Each row of a before or after table is a point. One or more steps were done to the points. Then noise was added and the rows were shuffled. The steps act on how far a point lies along the listed directions, d1 being the first. What was done? A step turns or swaps two directions, mirrors them in a line or flattens them onto one, adds a multiple of one to another, or multiplies one. Angles are multiples of 10 degrees, from the lower direction toward the higher: turns from -170 to 170, lines from 10 to 170 but not 90. Use the fewest steps. Two steps may share a direction if one is a turn and the other turns, adds or multiplies; they go together, in the order done. Otherwise the lowest direction goes first.

Directions:
(1): [49 26]
(2): [ 26 -49]
Before:
[[-24  59]
 [-25  -6]
 [  4  -5]
 [ 47   1]
 [-14  14]
 [ 13   0]
 [ -9  47]
 [ 40  42]
 [ 14  14]
 [  4 -60]
 [-30   0]]
After:
[[-53 -37]
 [  4   2]
 [-19  18]
 [ 10  -5]
 [-27  18]
 [-18  -2]
 [  7 -19]
 [ 38  43]
 [  5 -57]
 [-35 -35]
 [ 40 -29]]
Steps: swap d1 and d2

Directions:
(1): [  7 -15  60 -28  13  10]
(2): [ 12 -13  19  54 -19  32]
Before, 10 rows:
[[  0 -15  40  -1   8   5]
 [ -5  -6  22   0   6  -1]
 [  3 -10  20  17 -15  17]
 [-17  14 -31 -28  21 -35]
 [ -9  -1 -31  27   0 -14]
 [ -3   1 -12  -4   5   2]
 [  7 -12  19  10   0  15]
 [ 12  -7  34  38 -12  42]
 [ -1   1 -13  10  -9  -5]
 [ -5  -3 -27   2  -9  -1]]
After (10 x 6):
[[-11   1 -34  20   3 -19]
 [ -3  -4 -25   8 -11   3]
 [  2  -8  -1  59  -9  16]
 [ -2   3 -15   4  -7  -8]
 [ -1  -4   7 -25  12  -6]
 [  0  -2  -8   7   1   9]
 [ -4 -10  33 -21  16  -7]
 [ -6  -4  20  -7   8  -5]
 [ -9  18   0 -60  22 -16]
 [ -8   3   3 -33   2 -12]]
Steps: multiply d2 by -1

Directions:
(1): [  7  32  30   0  25  28 -50  12  36]
(2): [ 33 -31  14  28  48 -13  -4 -44  -4]
(3): [ 29 -40   2  29  -3  22   2  60  -5]
Before (10 x 9):
[[  4  -6   3   6   7  -1   3   4  -5]
 [  2   8   2   3  12   0  -2  -9   6]
 [ -1  17   8  -5  17  -4 -13 -22  11]
 [  1  -6  -4  -2   1  -1   4   8  -4]
 [ -1   8   1   0  -9   8  -6  17   3]
 [ -3  -5  -2  -3  -5   1   8  15  -4]
 [ -3  11  -6  -5  -3   1  -5   6   8]
 [ -7   8   4  -4   0   4  -9  -6   1]
 [  2  -1  -4  -2   2  -3   3  -4   1]
 [ -1  -1  -4  -3  -6   1   6  10   1]]
After, 10 rows:
[[ -4  16   1  -3  12  -4  -3 -22   7]
 [ -5  14  -6  -8  -3  -1  -6   1   9]
 [-20  42   6 -24  18 -18 -14 -61  15]
 [  0   2  -4  -4   2  -4   2  -8   2]
 [  5 -16  -1   5  -6   7   8  31  -6]
 [  6  -1   1   7  -9  13  -5  30   2]
 [  6 -13  -3   3   1   3   5  19  -5]
 [-15  18   4 -11   1  -1 -10 -21   3]
 [ 10 -14   4  12   6   3   3  17  -6]
 [  4  -7  -4   2  -7   5   7  19   0]]
Steps: multiply d3 by 3

Directions:
(1): [ 29  14 -15 -32  -4   0 -17  51   9 -10   0 -11  -9  52]
(2): [  2   1   1  34 -37  20  60  36 -15  -6   0  -7  11   4]
(3): [  6 -34 -47   7 -46 -18 -27  -3 -12   5  19 -26  -9 -17]
Before, 8 rows:
[[ 11  -9 -20  -1 -19  -4 -31   6  -6   9   7  -7 -16  -1]
 [-22 -10  14  11   0  -3  -3 -25  -4  11  -4   3   3 -28]
 [ 25 -10 -28   7 -50  -6  32  28 -15  -2   8  -7   5  22]
 [ 13  -8 -21  -9   7 -10 -25  11 -10  10  -5  -1   2  14]
 [ -6 -24 -10  -5 -14  -9 -26 -19   2   6   3  -6  -6  -6]
 [-19   9  41  14  46  11   5 -47  15   9  -5  20  12 -18]
 [ 22   2 -44  10 -53  15  12  51  -8  -1   0 -29  14  20]
 [-12  -8 -28  31 -46  -4  32  -8 -21 -13   3  -5  11 -26]]
After (8 x 14):
[[ -8 -15   3 -13   5  -8 -30 -25   8   6  -2   2  -5  -3]
 [ 26 -21 -44  -5 -50 -19  -1  13 -13   3  14 -13  -3  15]
 [-12 -18 -41  18 -42 -17  -1 -24 -17 -10   8  -9   4 -32]
 [ 23 -10 -60  -4 -50  -1 -26  32  -4   4   6 -34   6  13]
 [  9  -3 -11 -12  -1  -5 -41  -3   0   9   4  -1 -17   1]
 [-23  -7  19  11   4  -1   0 -25  -3  11  -6   4   3 -27]
 [ 12  -1 -12 -13  18  -9 -25   8  -7  10  -7   4   3  17]
 [-18  12  44  30  32  22  35 -30  10   6  -6  18  18 -15]]
Steps: turn d2 and d3 by 40 degrees

Directions:
(1): [ 26  15  31 -29 -52  -8   2   1 -47   7  36 -45 -32 -22   3  -8   6  -9
 -50  -4]
(2): [-26   3  23 -49 -11 -17 -24 -60  33  -8  53  16  33   2  -1  -9  10   3
  17 -37]
Before, 10 rows:
[[ -6   1  -5  11  -1  -2   6   5  12  -5   6  10   5  -2  -4   7   3 -10
   -3   1]
 [ 13  -3 -18  38  13  18  19  41 -23  11 -35  -5 -18   5   5  -6  -7   2
   -5  10]
 [-10  -1  31 -44 -25 -16 -18 -37   8  -2  43 -18   4  -5  -3  -5   2 -12
   -8 -26]
 [ 16  17  34 -31 -30 -11 -16 -17 -22   1  35 -28 -12 -16  -5  -7   4  -7
  -10  -5]
 [  2   3 -21  34  25  12  19  35  -7   5 -36   0  -7   0  -8  10 -15  -2
   -2  23]
 [ 22   3 -17  31  -1  15  24  49 -22  13 -39 -21 -33  -5  -8  13  -1   7
  -12  18]
 [  8 -16   1   8   9  11   1  11  -6   4   1  17   3  -4  -2   1  -9   3
   -3   1]
 [ 17  -6 -11  22  22   3   4  40   4   7 -45   3 -18   4  -1  17  -2   5
    3  22]
 [ -3   9  24 -30 -16  -6 -11 -14  -6  -2  32  -4 -13 -12  -1 -12   2  -8
   -4  -9]
 [-15   3  27 -60 -11 -29 -19 -45  21  -5  44   2  26   1   4 -16  -1  10
    1 -38]]
After:
[[ 14  10  33 -56 -35 -25  -6 -16 -24   3  42 -35  -7 -12   4 -15  -1   2
  -36 -25]
 [-18  -2 -23  25  39   9  10   8  22  -2 -29  20  18   7  -8   8  -8   3
   23   8]
 [ 32  15  22  -4 -23  -3  -4  16 -39   7   5 -36 -30 -16  -5  -3  -1 -10
  -20  15]
 [  1  -7 -30  39  29  15  16  36  13   6 -49  10  -8  10  -9  15  -4  15
   22  12]
 [ -8   2  -2   6  -4  -4   1   3  15  -3  11   9   7   0  -6   5   4 -12
   -5  -2]
 [ 15   1  29 -28 -38  -9  -3  -6 -28   7  29 -41 -23 -13   0  -4   1 -16
  -34 -10]
 [  4 -17   0   4  12   9  -2   4  -1   2   2  20   7  -3  -2   2  -9   1
    2  -3]
 [  0  -8 -13  13  37  -2  -6  19  34   1 -36  23   6  10  -1  18  -1   8
   26   8]
 [ 11  11  18 -16 -17  -2  -3   7 -24   3  15 -17 -30 -16  -2 -10  -2 -10
  -19   3]
 [ -8 -10 -28  38  34  16  12  24   8   3 -39  18   9  16   5  -5  -7   8
   26  -2]]
Steps: turn d1 and d2 by -50 degrees

Directions:
(1): [-21 -15   7   9  21  -2 -16  21  19  25 -12   9  17 -43  -1 -60 -27 -18
   7  15  -6 -14  18  -6   4 -32   0 -14  17   5  29  -7 -23  -1 -12 -18
 -22  25   4  -6 -21  14  14  13 -27 -41  18  -4]
(2): [ 32  19 -36 -13  -6  20   4   1 -31  34  15  31   3 -28   6  14  20  22
  10  -9 -23  -9  13 -29  29   1  -4   5  16   1   8  28  12 -21 -13   6
 -18 -15  60 -14  -9   3  25  15  24  -8  12  -2]
(3): [ 26 -16   2 -19  12 -32   4 -34   4  25   8 -11  24  -6  -6 -10 -14   5
  30  37  19  -2  -9 -44   8  15 -25  -6  14 -17  -6  19   1  10 -17  12
 -15   1 -12 -27  25 -26  -7 -12 -28  12 -55 -11]
Before:
[[  7   8   7  -6  -7  -1   5  -9  -2 -12   0  -5 -10  20   5  17  13   2
  -10  -4   0  -1  -2   7  -8  13   4   3  -8  -7  -7  -6   6  -4   9   8
    3  -6  -6   5   6  -8 -11   5   8   9  -3   6]
 [-16  13  -8  22   1  28 -11  36   0   0  -1  26 -16 -25   8 -14   5  -3
  -20 -31 -22   1  19  21   7 -24  20  -5   5  14  23  -7  -5 -17   3 -12
   -4   5  40   7 -35  26  14  20  33 -35  60  11]
 [ 13   1   4  -5  -4  -6  12 -20  -3  -6   5  -7   1  28   0  26  10   9
   -1  -5  -1   7  -9  -2  -3  16  -5  14  -5 -13 -20   4  12   7  -1  10
   12 -11  -5  -3   9 -10 -11 -12  13  26 -19   0]
 [ -5   0  10  -5 -12   0   4  -4  -5 -20  -4  -8  -9  20   3  19   0   1
   -3  -8   5  12  -5  13 -11   3  -1  -4 -13  -9 -18   0   3   7   5   5
   10  -6 -15   9   6   2 -16  -9   3  12   9   3]
 [ 22  15 -23  -9 -11  15  11   1 -25   2  13  15 -19   5   3  15  29  17
   -3 -18  -6  -4  10  -3  16   6  -1   3   7  -2  -3  14  19 -18  -4   4
   -3 -21  31   6 -10   5  12   4  28   0  12   9]
 [ -6   0   2   6   4   1   0   3   4 -14  -1  -2  -4   9  -1   6  -3   1
   -5 -10   7   3  -7  20 -12  -2   1   5  -7   2 -10  -6  -2   4  -3  -6
   13  -2  -9   8   1   0  -7  -4   4   9   2  -7]
 [-25   1  -1  13   0  19 -12  22  12  -6 -10  15 -10  -2  -4 -17  -2 -13
   -6 -10 -23  -7   4  28   4 -30  14   1   0  10  14 -14 -12 -13   3 -10
    2   4   0   9 -19  18  10  12   8 -18  45   8]
 [  4  -1  -3  -2  -3   0   4 -12  -4  -8  -2 -11  -6  18  -1  21   2   2
   -2  -8   3   5 -12   9   2   7   1   7  -6   1 -10  -2   3   1   2  12
    7  -2 -11   5  -1  -5  -4  -1   2   9 -15  -5]
 [-12  14  -8  13  -6  27  -1  29 -10  -8   0  16 -13 -13  -9   2   6  -1
  -16 -24 -12   2  20  23  -3 -12  11  -6  -1  13   4  -5   4 -15   1  -8
    0  -1  22  11 -19  28   8   9  21 -13  41   2]
 [ -9   8 -19  10  -6  28   3  24 -12   5   4  19  -6 -15   4  10  15   4
  -10 -18 -19  -5  13   8  11 -17   9   6  -2  10   8  -1   2 -19  -9  -9
   -3  -5  33   6 -14  14  17  16  19 -15  28   1]
 [  9   4 -13  -1   0  21   1  19  -9  26   7  27   4 -30   3  -6   4   7
   -3  -5 -20 -12  15  -5  20 -16   3  -7   9   5  17   6   0 -13  -6   4
  -19  -2  45 -10 -21  14  14  14   5 -28  23  -4]
 [ -3  13   5   0  -9   3   5   1  -3 -22   3  -2 -18  17   3  28   6   7
   -8 -15   4  14  -8  15   0  13   2   5 -13   1  -7  -1   1   2  12   5
   12  -2  -9  14   5   4  -5 -11  11  12   6  -2]
 [ -8   2   7   2  -9   6   4   6   4 -14   2  -9 -11  14   5   3   9  -4
  -12  -5  -3  -1  -5  17  -5   0   6   2  -2   2   3  -5  -1   0   9  -3
    7  -1 -14   7  -8   5 -17   2   7  11   9   3]]
After (13 x 48):
[[ -5   1   9   0  -9   0   4   1   5 -18   2 -13 -11  20   4   7  10  -2
  -10  -2   3   1  -8  16  -7   4   3   2  -2  -2  -2  -5   2   2  10   0
   10  -3 -19   6  -5   1 -21  -2   5  16   1   3]
 [ 23  19 -29 -10 -10  21  11   6 -30   8  16  21 -21  -2   5  14  31  20
   -4 -22 -12  -8  13  -4  19   1   1   4  10  -2   3  18  18 -23  -7   3
   -5 -21  42   4 -16   8  17   8  31  -6  20   9]
 [ 23   9 -27 -10 -13  14  15  -8 -26   9  19  11   0   4   2  43  27  22
    5  -4  -6   0  -2 -18  17  12  -7  13  -1  -2 -11  19  17 -16 -12  11
   -3 -21  31 -10  14  -7   8   3  20  16 -15  -5]
 [-12   1   0   7  -2   8  -2   6   2 -10  -9  -5  -8   7  -1   4  -2  -7
   -9 -14  -4   1  -5  21  -2  -9  11   6  -5   7   0 -12  -5  -1   4   2
    6   7  -8  12 -16   8   2   8   2  -7   7  -3]
 [-19   3   6  15   4  15  -2  17   9  -7  -9   6  -3   3   3  -7   2  -7
  -17 -20 -17  -1  10  24  -6 -15  14   9  -5   1   4 -14  -5  -1   1 -10
    7   4   4  11 -21  16   4   3  12  -9  30   3]
 [ 46  13 -21 -15 -10 -10  15 -32 -22   3  24   3  -7  20   2  50  23  28
    9  -5  10  15 -14 -30  15  35 -13   5   2 -12 -21  31  27  -6  -5  27
    2 -28  26 -21  21 -24 -10 -10  35  30 -30   2]
 [ 41   6 -22 -20  -8   8  13 -11 -23  30  22  19   8 -14   0  25  15  23
   10   5 -10  -8   2 -32  28  10 -11  -2  10  -7  -2  27  15 -10 -12  22
  -21 -19  47 -23   4  -9   7   3   8   1 -15  -7]
 [-13  13   8   5  -8   5   1   8   2 -23  -2   2 -19  13   4  20   2   2
  -11 -17   0  12  -5  24  -1   7   6   2 -13   4  -3  -7  -4   1  14  -1
   12   3  -9  19  -1  10  -3  -6  10   3  15   0]
 [-18  -1  13   2  -8   4  -1   7   0 -22  -8  -5 -10  14   4   9  -4  -5
   -8 -12   2  10   0  23 -13  -8   4  -6 -13  -4 -11  -8  -4   7   7  -2
   10   2 -16  13  -2  10 -13  -5   2   1  24   6]
 [ 26  13 -15 -10 -15   5  14 -13 -22  -5  16   1  -8  15 -12  43  19  19
    3  -9   8  10   2  -7   1  25  -9   1  -4  -4 -22  18  25  -7  -4  17
    3 -21  15  -6  17  -2  -7  -9  22  28 -16  -3]
 [ -6  -3   3   7   3   0   0   1   6 -17  -2  -4  -3  10  -1   6  -2   0
   -5  -9   8   4  -7  22 -13  -2   2   5  -9   0 -10  -8  -3   5  -2  -6
   15  -2 -14   7   2  -1  -8  -7   3  10   1  -7]
 [ 18  -2  -6 -15 -10  -9   8 -29  -2  -7  11  -5  -5  32 -10  29   9   8
   16  10   2   4 -21  -7   5  14  -9  10  -2 -11 -19  11  11  -3  -2  21
    9 -19 -17 -12  24 -20 -11 -11   8  33 -22   1]
 [ -6   8   9   1  -3   7  -1   4   3 -13  -5   0 -11  10   7   3   9  -4
  -16 -10  -6  -6   4  17  -8   0  11   2  -8  -2   1 -14  -1  -6  11  -1
    2   2  -3  12  -6   3  -6  12   8  -4  16   8]]
Steps: swap d1 and d3; multiply d2 by 1.3

Directions:
(1): [-25  30   8 -23  -4 -12   1  -6  11  58  21  -9  27  10   5 -31  46 -13
   8  17  18  11  12  -3  -1  45  52  17 -41 -22   7   1 -49   6  -8  -9
  -3  15 -23 -30 -37 -28   5  19  -8  12  -1  18   2   2  39  22 -25 -32
   4 -31  18 -20  37 -34   9 -19 -29  25]
(2): [ 46  -5  34   8 -16  25 -53  23 -20  27 -18 -59   1  15  17 -35  44 -16
 -24   5   6  22 -12  14   7  27  27 -18   9  11   4  -4  -1 -60  31  -2
   4 -10 -12  13 -11  25 -18 -52 -18 -14   1  21   3  30   2  -4  -2   8
 -19  53   8   1  -5   3 -13  -1  13 -36]
(3): [ 37  13 -23   0  37  -6  -2   1 -46  14  47 -47 -15  -2  -3  31  13  -5
  22   2  14  19  23  -5 -12 -12 -41 -28 -22  -6 -16 -23   6   5  -7   3
   2   0  15 -20 -56  29   3 -28  11 -54   3  14 -46 -32 -16  -4  -8   0
  52  -4 -15  16  13   8  38 -26  -4  28]
(4): [ -2 -28  50 -33 -15  10 -32  18 -10   0  14  -5  -8 -41 -27  38  13  17
  14  55  32 -33  -3 -23  31 -22 -22  26 -13 -16 -21 -26  -1  -1  25 -11
  -9   9 -39   3  19   5  -4  -5  19  31   1 -26  48  24  -9 -41 -36   3
   9  12  -4  29  10   4  22 -35 -30  17]
Before, 10 rows:
[[ -2  -3   1   4   5   0  -4   3  -2  -5   6  -2  -8  -2  -4  10  -2   2
   -2   1   6   3   4  -1  -2  -8 -10   0   2   3  -3  -9   7   5  -1   0
    0   1   7  -4   2  -1  -3   0   8   2  -2  -4   1  -3  -8  -8   1   5
    1   7  -6   9  -5   4   0  -5   7   3]
 [ 12  -3   4  -6   8   1 -10   4  -6  15  14 -11   2  -6  -2   4  11  -3
    4   9   8   1   3  -3   5   7   0  -6 -10  -5  -2 -13  -5  -1  -2   0
    3  -2  -3  -6 -11   5  -2  -9  -7  -4   7   3   0   1   1   2  -8  -7
    6  -1   1   5   9   0  14 -12  -4   8]
 [ -9  11  -2  -5  -3  -4   8  -8   6  12   2  -2  10   4   4  -8   5  -6
   -3  -3   1   4   0  -1  -8   5  15   1 -11  -7   1   7 -13   8 -11   1
   -3   4   2  -8 -13 -12   0  11   3   4  -1   7   0  -3  15  10   0  -6
    1 -17   1 -10   5  -9  -3   5  -6  10]
 [-16   5   7   3  -4  -6  12   1  17   5  -8  11  13   9   5 -15   2  -2
   -5  -7   0   4  -6  -2  -2   8  16  -1  -1   8   9   7  -6   4  -6  -3
   -1   1  -2  -4   7 -12   4  10  -6   8  -2   3   5   0   7  12   0  -5
   -9 -11   9 -17   2  -3  -9   8  -3 -11]
 [-11   3 -12   5   0  -3   8  -5  12   7   0   8   7   8   1 -15  -1  -3
   -1  -8  -1   6   2   2  -8   4  15   2  -1  -2   2   8  -3   1   1   0
   -1  -1  -2  -4   0 -11   2   3  -3   1  -8   3  -5  -2  11  13   6  -6
   -6  -7   5  -9   0  -6  -9   7   1   1]
 [ 21  -9  12   9 -10   9 -14  11 -11  -6 -20 -17   1   4   2  -7   3  -2
  -14  -7  -6   2 -10   6   3   4   5 -14  14   4   4   0   9 -26  11   2
    4 -10  -1  11   5  17  -9 -22  -8  -2   1   2   4  13  -3  -7   4  12
  -13  29  -1   2  -9   9  -7   9  12 -22]
 [ 14  -7   7  -2  -5   7  -7   5  -5  -4   1 -16  -2  -4   0   7  13   3
   -1  12   9   0  -3  -3   2  -6  -4  -2  -2   4  -2  -4  -1 -12   5   0
   -1  -5  -6   7  -2  12  -4 -13   5  -5   1   2  -1   2  -3  -6   1   4
    0  17  -2   5   1   2  -2  -3   2  -5]
 [-10  15 -24   3   3  -8  15 -12  14   9   0  10   6  17   9 -23  -3  -5
    3 -18 -15  10   7   2 -12  13  17  -3  -6  -3   9  12  -6  15 -12  -1
   -2  -4   8 -11  -8 -11   6  12  -2  -5  -5   6 -19  -7  12  18   6  -9
    0 -16   2 -19   7  -6  -6  12   2  12]
 [ 16  -6  13  -5   1   9 -16  10 -16   1   5 -20  -5 -12  -1   9  10  -2
    6  12   5  -3   1  -6   5  -7 -10  -5   0  -7  -4 -11   4  -7   8   2
    0   2  -2  -3  -5  14  -3 -15   5  -5   1   4   0   8  -3 -13 -11   9
   10  13  -3  12  -1   3   8 -11  -4  -2]
 [ 17  -7   8  13  -3   7  -9  10  -4   1  -3 -13  -4  11   6  -8   0  -5
  -15  -3  -6   5  -7   5   1   2  -3 -12  13   8   4  -4  10 -20   5   1
    4  -6   5  18   1  12  -5 -16  -9 -11   3  -4  -5   3  -4  -2   3   9
   -5  18  -6   0 -11   8 -12  10  13 -17]]
After (10 x 64):
[[-10   0  -2   6  -8   2   0  -1  16   9 -10   5  10  10   4 -26   4  -5
   -9  -7  -2   7  -4   5  -5  10  26   3   4   1   5  11  -4  -9   8  -1
   -1  -3  -6   1   7 -11  -1  -1  -8   7  -8   4   3   8  14  12   6  -5
  -17   3   8 -11  -3  -7 -17  10   4  -9]
 [ 13 -35  59 -22 -27  18 -41  26 -14  -9 -12 -15  -5 -33 -23  25  12  15
   -3  42  21 -31 -15 -15  32 -16 -11  13   4 -11 -13 -21   8 -26  33  -9
   -4  -1 -37  15  29  18 -13 -22   8  33   2 -24  53  38  -9 -44 -27  14
  -11  38  -3  26  -1  12   8 -20 -15  -9]
 [ 15  -8  12 -15  11   4 -13  10 -26  -1  25 -21 -11 -27 -12  35   7   5
   21  25  16 -11   9 -16   8 -22 -33  -2 -11 -15 -15 -23   6   7   6   1
   -3   6  -5 -11 -13  17   1 -12  17  -9   2  -3  -2  -1 -10 -24 -22   8
   31   3 -10  24   6   6  27 -27 -16  18]
 [ -5  14  -4   0  -5  -2   6  -8   7  15  -4  -7  11  11  10 -18   8 -10
   -9  -9  -3  10  -2   4 -11  11  22  -3  -7  -4   5  11 -13   1 -10   2
   -1   2   5  -6 -14 -11  -2   7  -2   1  -1  12  -4  -2  17  15   5  -5
   -5 -12   3 -14   3 -10  -9  10   0   3]
 [-21   0  19   4 -18  -1   5   4  29   4 -26  18  18  12   9 -30   4  -3
  -15  -7  -4   1 -15   1   3  16  33   6   7  11  15  14  -8  -6   0  -4
   -1   0  -8   4  24 -18   1  12 -12  24  -3   1  20  15  12  13   2  -4
  -29  -3  15 -22  -3  -5 -23  17   0 -25]
 [  4  16 -17  10  -3   0   0  -6  11  18 -10  -8   8  27  18 -41  10 -13
   -8 -23 -17  21   2  10 -12  26  31 -11   0   3  14  15  -7  -6  -4  -1
    0  -9   8  -6 -12  -4   0  -5 -11 -11  -5  16 -22   3  14  22  10  -6
  -11   2   6 -23   3  -6 -15  17  10  -4]
 [ 17 -27  45 -10 -15  15 -34  24 -12   2   6 -19 -10 -17 -12  18  11   7
   -6  37  17 -18 -10 -11  23 -12 -17   6   4  -4 -11 -23   9 -24  24  -7
   -2   0 -23  21  15  16  -9 -22   4  11   4 -22  29  22 -10 -31 -23  11
    0  28  -8  20  -5  11   3 -15  -7  -7]
 [ -1   2 -10   7  12  -3   3   0  -4  -5  10  -3  -9   2  -2  10  -5   0
    0  -6   3   8   7   0  -7  -8 -13  -5   1   4  -2  -8   7   9  -7   2
    1   0  14  -7  -5   0  -1   1   8  -7  -2   0 -10 -11  -9  -3   5   4
    6   2  -7   7  -4   4   2  -3  10   6]
 [ 16  -2   0 -10  18  -2  -8   3 -17  16  30 -17  -3 -13  -8  20  11   0
   14  15  15   0  10  -9   4  -2 -17  -9 -19 -10  -9 -22  -3   7  -5   0
    2   0  -2 -12 -22  10   0 -11   0 -13   8   2  -7  -8  -4  -3 -14  -8
   23  -7  -4  12  14   3  28 -23 -10  21]
 [ 12 -14  16 -14  -4   6 -11   8 -11  -6  13 -15  -7 -20 -11  28  13  10
    9  29  20 -12   0 -13  10 -18 -20   6 -10  -3 -11 -15   0  -4   8  -3
   -4  -1 -16   4  -1  13  -2 -11  15   1   1  -8   9   3  -8 -19 -11   4
   12  13  -6  16   7   4  11 -18 -10   8]]
Steps: multiply d2 by 2.5; turn d2 and d4 by 70 degrees; multiply d3 by 2.5
